Each wall is flat, endless, passes through zero and stands at right angles to its row. A trip goes straight from one point to another. Which walls does it cross, in order?

Walls:
(1): [12 13 16]
(2): [ 57  -5 -60]
(3): [  3  21 -24]
(4): [-6 10 32]
Trips:
[-1 12 -6] to [ 26 -22  44] -> 4, 2, 3
[  0 -11   5] to [  3  17 -11] -> 4, 2, 3, 1
[ 7 18 19] to [  8 -42  20] -> 1
[25  4 34] to [43  3 14] -> 2
[ 13 -14  28] to [-27  17  18] -> none
[ 27  18 -27] to [ 25  35 -34] -> none
[ -2 -40 -10] to [  5  12 -50] -> 3
[-17  26   5] to [31 32 41] -> 3

Walls:
(1): [ 15  30 -22 -31 -60   5 -21  32]
(2): [-23  -5  11  -6 -18  26  -4  -1]
(3): [32 33  7 36 41  2 -1 -3]
(4): [ 29  -8  24 -53   5  15  26  -1]
(5): [  0 -20   3  37 -48 -11   6  11]
Trips:
[ -3 -30 -26  46 -22  25  35  -8] to [  3   9 -26  19 -31 -16   4  31] -> 1, 2
[-27 -35  53 -19  19  18 -18  48] to [ 8 12  9  0 19 11  9  7] -> 3, 2
[ -7 -16   6 -33 -20   3  25  -6] to [ 12  36   2 -14 -41   0  25 -11] -> none
[-15  10 -36  33 -50  -9 -31  -4] to [  1 -11 -25 -12 -18 -51  -4 -27] -> 2
[  9 -15 -12  -7 -50   5 -34 -14] to [ 46  17  13  25 -13 -18 -32  -6] -> 2, 3
[-24 -56 -16 -13  14  -8  22 -24] to [ -5 -10   2 -20  48  49  19  39] -> 3
[-11  -3  42   0  27  12  -2   0] to [ -7  -9   4 -45  24 -11  38 -40] -> 3, 2
[  6 -21   5 -37  38  -8  -9  31] to [  4   7   5  31  20 -21  31   4] -> 3, 4, 5

Walls:
(1): [ 24  10 -18 -22 -27  15  31  -7   7  -5  11   8 -17   5]
(2): [-25  -3  37  13   1  -5   8  24  -6   0 -30  16 -15  27]
(3): [-11  10   1 -24 -11  -6  -4  17   8  14  12 -36  14   2]
(4): [ 14   6 -23   0 -15  -2   2 -16  10 -23  15 -17  -2  -6]
(5): [ 17 -18 -36   6   3  14  23 -16 -12 -19  16 -21 -13  39]
(6): [ -3  -7   5  -6  -3 -17  -1  28   7   6   6  14  -4  -7]
(7): [-13   8 -22 -17   2 -39   2 -10  15 -20 -24 -10   3  37]
(8): [-28  24 -15 -14   2  -7  26  11  13 -38  23 -14 -25  -8]
Trips:
[-17  -1 -14   4  -3  25 -15  10  -1 -24   5   3  32  -6] to [ 15  -9   0  11 -21   2   0  28   6  50 -11 -12   2  20] -> 8, 4, 6, 2, 1
[-28  16   3  -3   1   3 -11   7 -10 -28 -11  21   6   6] to [-22   2   0  -8  24  22   4  -9  20  -6 -24  29 -10 -21] -> 6, 7
[ 12  15  -8  -8  10  -9   3   1  23 -11 -20 -22  20  -9] to [ -8   1 -17   2  -7 -24  14   5  21  20  18  14  10   8] -> 1, 6
[ -8  18  18  25 -10   6   3   5   9  30 -19 -17  -3   7] to [-33  23  19  -6  21  18  26 -11 -16  27 -11 -17   3 -25] -> 8
[-11  -2  12 -16 -22  -4   1 -18   6   7 -14 -23 -17   2] to [ 10   5 -17 -15 -10  41  13  13  10   7   3  12   4   0] -> 5, 2, 7
[-34  24   8  12  -8  -6 -22 -17 -22 -10 -17   2   4   0] to [-16  23 -25  -1  -5 -25 -11   5   3 -14  14 -24 -32   3] -> 3, 4, 5, 2, 6, 1
[ 11 -13 -14 -19  -2  -1  26  -5  19  12  -2  15 -10  -6] to [ 15  35  22   8  14   3   4 -15   8   1 -16 -19 -20  36] -> 6, 2, 4

Walls:
(1): [  8 -22  -6   8 -14  10 -15  33  -3 -21  -7  -7   5 -11   1 -56   8   6
   0 -19   2  31   9  27]
(2): [-36  -4  18 -17   7   9  19  13 -33 -11  17  19 -36  -3  -7 -16 -10 -10
  15 -26 -11  23  17  -6]
(3): [-16  18  -3   5 -35  -4  29   3 -21 -27   2  20   4 -10   8  -9  -4 -10
  10   3   1   1  -5  24]
(4): [ 13  -6 -28 -22  -9 -12 -27  -1 -17  13  12  13   2 -24 -17  20   3  17
  14 -28 -41  14 -18 -12]
(5): [  6  -9   4   9   4 -16  -9  32 -23   8 -13  -7  -8 -11 -13   1 -20   9
 -30  28   8  -8  12 -16]
(6): [ -1 -21   0  13  -3 -10  16  -6 -21   0 -22  17  12  24  12  -9  -8  -1
  -1   6  -5  -1   0   1]
(7): [  5  30  26 -22  20 -21 -20  -1  13  -9  14  25 -37  15  29  -6  -9   6
  29   7 -14  27  22 -11]
(8): [  6  53 -44  25  -5   1  -3  10   3 -31  16   5  16  -7   9  -8   8 -23
  -2  26  23 -13  19   3]
(9): [ -3  -7  37 -32  42   5  29  30  -8  -3  -8 -12  15  27  -1  -1  -9  -2
  -5  12 -11   4  -5  -8]
Trips:
[-44  21 -32  22  32  22   1 -11  15 -32   8  20  -8 -23  15  -9  25  13
 -15  -4   1 -18   3 -12] to [  1  10  14  41  -1  -3  19  12 -58 -15  14 -33  11 -25   4 -16   7 -17
  -8  -7 -15  -4 -33 -22] -> 1, 5, 6, 9, 4
[-22  -6  -3  -4  19 -17  32   2  20  18  12   7  -1 -14 -25   6   7 -12
  -6  13   7  -9  18   7] to [ 17  -2 -32   9 -36  12  -6  14 -34  15 -12 -17   2  -5  -4  51  11   9
  -3 -36  -8 -28   8 -38] -> 4, 9, 2, 8

Walls:
(1): [-13  11   1 -23  16 -10 -32  38 -10   1 -41  -5   9 -10  26 -36  11 -18
 -26  17  -3   9  18   1   1  17  -3  -7  -2  22 -21 -19  -2 -11 -12  -6
  24   6   6 -15  12  20   7   2  -2  -5  23 -16]
(2): [ -6  -4   1  16 -21 -32   6   5 -24 -15   5 -21 -15  16  23 -26   8 -19
  -3  -2   2   3 -12   0   0  -1   0  19   0  10  16   3  15  -5 -15  -8
   0  14  25 -13  10  31 -16 -15   4  -1  -8   4]
(3): [ 11  18  23  -4 -22 -28  15  28  22  18  15 -17   1 -17   2   6  -3  -4
   2  28  -7  -6  17 -15 -13  30 -15  -6  21 -19  16 -28  20 -37 -35 -13
   2   0  -2  -3  -7  -1  -4 -10  -9  -1  11 -22]
(4): [ 21 -17  18  -8  14  24  -8 -14  -4  10  -5  -6   2 -15  -7  11  -8  -1
   7  10  -7  10  -4 -10   8  -8   7   5   2   4  13   0  -6 -19  -9  16
  19 -16  19  -3 -25   1  -4  10  -3  -8  -1 -20]
(5): [  3 -13  19  -9   5  24 -27  16 -37  -2 -22 -14  -7  -2   7  -7   2   8
 -16 -23  24  16   0 -29 -11  21 -25  14 -21  -8 -22  13  20  -8  10   0
 -20 -23 -30  -1 -18  25  17  26 -13 -18  23  33]
(6): [ -3 -10  28 -27  -4  -4  29   7   3 -28 -19  20  -7  42   7  16  -4 -10
   6  32   7   4  -9   7 -35  10  18  -4  19  14  -6 -10   5  -5 -22  15
  10  17  -7 -13   1   2  -5  25 -20 -21  37 -17]
(7): [ 11   0 -28 -21 -10   6   1 -24 -18   8 -17  29   5  29   9 -13   6  24
   8  18  -2  19 -12  16  -1   9   1 -12   7 -22  10  -3 -13   1   5  11
  15 -18   2  -6  22 -25 -15 -24  -5 -20  22  -5]
(8): [ 14  19  12  40  32 -11  -3  -3 -11  -2  28 -13  22 -10  -8  -7   9   0
  -6   7  34  23 -16 -10 -15  11  32 -26  -7  12 -31 -16  17  13 -29  13
 -25  -4 -22  26  -1   5  18 -16  -4   2   6 -23]
(9): [ -6   5   0 -18  -6   7 -29 -12 -17   1 -35  31  22   8  18 -14  12  32
 -38 -26 -24   6 -36 -15 -27   1 -10  -7   0  20 -39   6  -4 -21  27  -7
   9   6  12 -30  10 -29   3 -43  -3 -15  11 -17]
(10): [ 21 -12 -21  13 -11 -15  -9 -26 -15  25 -39  15  18   7 -11 -13   6 -21
  -4  -9  -5 -15  25  -6  -4  11  -1 -37   6  -3 -26   8  -3   0  24  19
  31  40  16  15 -33  15 -39   3 -23   4 -24 -20]
(11): [ -5 -14 -18  -6 -12  -3 -14  10 -11  -7  39 -10  24   2  28 -19 -10 -10
  -3  11  10 -27   8 -22 -23  18  15  25  -3  -3   5 -13 -24  10  -6 -28
 -18  31  14  10  11  12  19 -23  14  -8  -9  13]
Trips:
[-10   3 -14 -18 -21  13 -11   8  -2  13 -11 -20  -5  -1   0   0  18   5
   1   5   3 -17  -4 -13  19  14 -20  21  11 -23  22  15  -5   0  34   2
  -7  19 -16 -16  18 -20   7 -19  -4   6  -3  -2] to [-14   2 -15  -9  38  13   2 -10   8  14  -8  14 -16  20  -2   4 -12 -12
  -7 -17 -37   7  44 -38 -12   9 -22  -3 -17  11   6   5  -4  -4 -14  -6
  25  19   3  15   6   3 -34 -24  -6   7 -14 -11] -> 10, 1, 5, 4, 11
[ 14  14 -17 -18 -51 -22  -9 -27 -10  14   2   6 -25 -19 -17  -5  28  12
   8  23  10  14  27  -3   5 -31  23  10 -16 -15 -25  40  -7   7  -3   4
 -15  -3   6  -7 -20  10   6   4  -8 -23 -31   4] to [ 11  11 -30  -6 -13  22  -4   7   4   8  13   9 -13  -5 -14   3   3  -6
  -2   1  -7 -14   5  20  -4 -20  -3   4  -1   1 -10 -11   1   8   5 -11
 -39  -1 -27  28   0 -14 -34 -22   4  15 -12  22] -> 4, 5, 2, 11, 10
[  6   9   1   7  13  32 -15  -4  10   3 -17  32  -5  16  13  -3 -17   0
 -20  38 -10 -15 -17  13 -41 -15  47 -13   5  13  21  -2  -5 -43  27  28
   6  11   1  -3  -6   9   8  35 -35 -13  19  12] to [ 14   7  17  -5 -10  19  -9 -13 -19  12 -14   4  29  -2  -6  -4  -6 -20
  11   2 -27  19  -5  -4 -20 -11   4  -4 -17   8  22  32  -4  -3 -19  -7
  -9   5 -25  42 -14 -15 -15  -4   5  14 -16 -11] -> 8, 1, 5, 6
[ -4   3  20  18   3  -1   9  -3  50   4  22   4  -9  13  -7  -5 -16  19
   0  16  10 -13  -5   5   9  -1 -14  -4  -2 -17 -24   1  10 -11  14  -2
 -12   0  -2 -16  -2  17  -6   9 -24   2  18 -14] to [ 40   2   6  -4 -38   4  24  10 -27   9  -4  13   5  -3   1   2  17  -9
   5   9 -13  -4 -17  12  24 -14   3  -6  -5 -19 -23  -4  30  14  -9  -6
  -5 -11  20 -12  18  -9  -9 -12   9  -3  -8 -15] -> 7, 2, 9, 10, 4, 8, 6
[-14   7 -28 -27 -16  -5 -43  14  -3 -28 -34   9   5   4   8   3  24  13
   3 -14  19 -14  -2  -4  18  20 -10  -8  -2 -17   7 -22  18 -12  13   2
  60  -6  10  14   6   6  28 -23 -13 -22  20   3] to [  6  13   2 -23  -8 -37  -6 -27 -15  30   5 -10 -20  -5   7   7  25  20
   2  12 -18   9 -19  25  -9  -9  -8  11   6  14  22  23   4  13  15 -33
 -14   1   3 -27   4  21  -2  12  -5 -14  16 -26] -> 2, 11, 10, 5

Walls:
(1): [-15   8  10  -3  15  -7  -9  10 -19   8   2 -13 -11   0  16 -10  -9 -31
 -44  19   6 -31 -43 -10  17  17 -14  -3  17 -20  11 -18  23 -16  17  13
   5 -21   1  -1  16 -25 -11  10   7  15   0  -9]
(2): [  3  -2  22 -22  11  12  22 -38 -26 -15  10  -1   9  -7 -10  -2  17 -60
  -9  42   7  -8  19   1 -25  22  26  10  -4  -1   7  -9   0 -52  -8 -52
 -24 -11 -25  -8 -26  11  22 -24   5 -25  -9   0]
(3): [  9 -13  -7 -28  17   3  -2  16   6 -36   8   3  15   1  12 -12  16   8
   8  11 -15  18 -16 -30  -3 -12  35 -23   7 -21   2  12  -1  -2 -10   3
  -1  13  24  16 -31   3  17   9 -20  13   9   4]
(4): [ 11   4 -34  10 -10  11 -12   6  32  -9   0  30  33  15 -16  27  13 -37
  18  15   4   4  21  12 -12 -12  24   4  -4  -9  -7 -32  -2 -14  -5  -8
   5  14  24   4   2 -37 -39 -10  33  29 -14 -25]
(5): [ -9   8 -20  15   1  17 -38  46  18  25 -14 -38   2  -2 -16  13  35   3
 -18   4  -7 -25 -11  29  -9  -4  11  19  15  17   9 -15 -32  -3   3   3
 -14  -1 -19 -16   4  10 -14  21  -8  29  13  28]
(6): [ -6 -10  29 -12  18  23 -36  -1   5  -1  11  -3   7  -7 -28  18  -4 -18
  -7  17  -3  -5  -6  -6   7   1   5   9  -6 -26  -9  -5  39  41 -14  -1
   3  -7 -14  30  28   1 -25 -31   7  17  -8   5]
Trips:
[ -4   4 -23  26 -13  -6   8 -25  -5  19  37  -5 -27  41  18  24 -16  12
  18  20  -5 -46  -9   0   9  32   7 -17   6  -1  37  11 -15  38 -18 -11
 -29   1 -13 -34 -29  -8   2  37  19   7  29 -20] to [-23  -2   2 -11  23  20   1 -11 -25  32  19 -14  16   3  19  -7   5  24
   8   0  -6 -19  18   9 -30   6   0  -4  17  17  13   4  12 -22 -11  -8
  -5   0 -11 -13   8   0 -19 -17   4  18 -12 -47] -> 2, 4, 6
[-30 -11 -34  35  22 -21 -21 -14  30  -2  29  28  19 -26  16  22   3  14
   4 -32  15  17  -5   4  24 -13  14 -28 -24  -9   3 -13   2  14  27  -7
   1  19 -10 -26  -4  -7   9  -1 -24 -39  38  26] to [ 14 -35  26  17  39  50 -14   1   4 -28 -11  20   3  -9   4 -14   0 -11
 -13  17  10  -6 -32 -10 -12  31  -5  -3   6  12   2  31  -6 -15  10   9
  -3  -2 -16 -24  36   9 -23  26   3 -25 -19   0] -> 5, 1, 6, 2, 3
[-14  -1   8  38 -19   6  -2  23  22  15   4  21   0  12  10   9  22 -34
  29  -9 -22  -5  -1 -12  -4   5  -4 -12  13  13   1  -2 -12 -17  17 -16
   7  12   4   3   6 -12 -43  -4  -2 -27  15  11] to [  4  39  -8  39 -43   5 -24   9  24   6   4  12  -3  -2  13 -32  15   6
  17  12  19 -16 -11 -23  -2 -11   5 -44   3  20 -27  44   8  21 -21  38
  -3  -4  -7   0  26   3 -27  14  20   7 -11  36] -> 6
[-20   7   4  16 -32  18 -27 -18 -14 -29 -11  -4  29 -22  29   4  -9   2
 -13 -13  17 -16  10   5   0  25   1  15 -27 -13  15   9 -37 -11  -4 -11
  15 -10   1   3  13  33  24   3  13  -8 -11   6] to [-17   2   2 -31  13  -4  -6  -7 -22 -11  14   1   4  14 -18  20 -12  10
 -11 -13  59 -10 -13  37  -5  -1   1  21  -3  25  18  -7  27   1  22  -8
  -6   4  48  -1   5  -4  -7 -21 -28 -22  27   8] -> 5, 1, 6
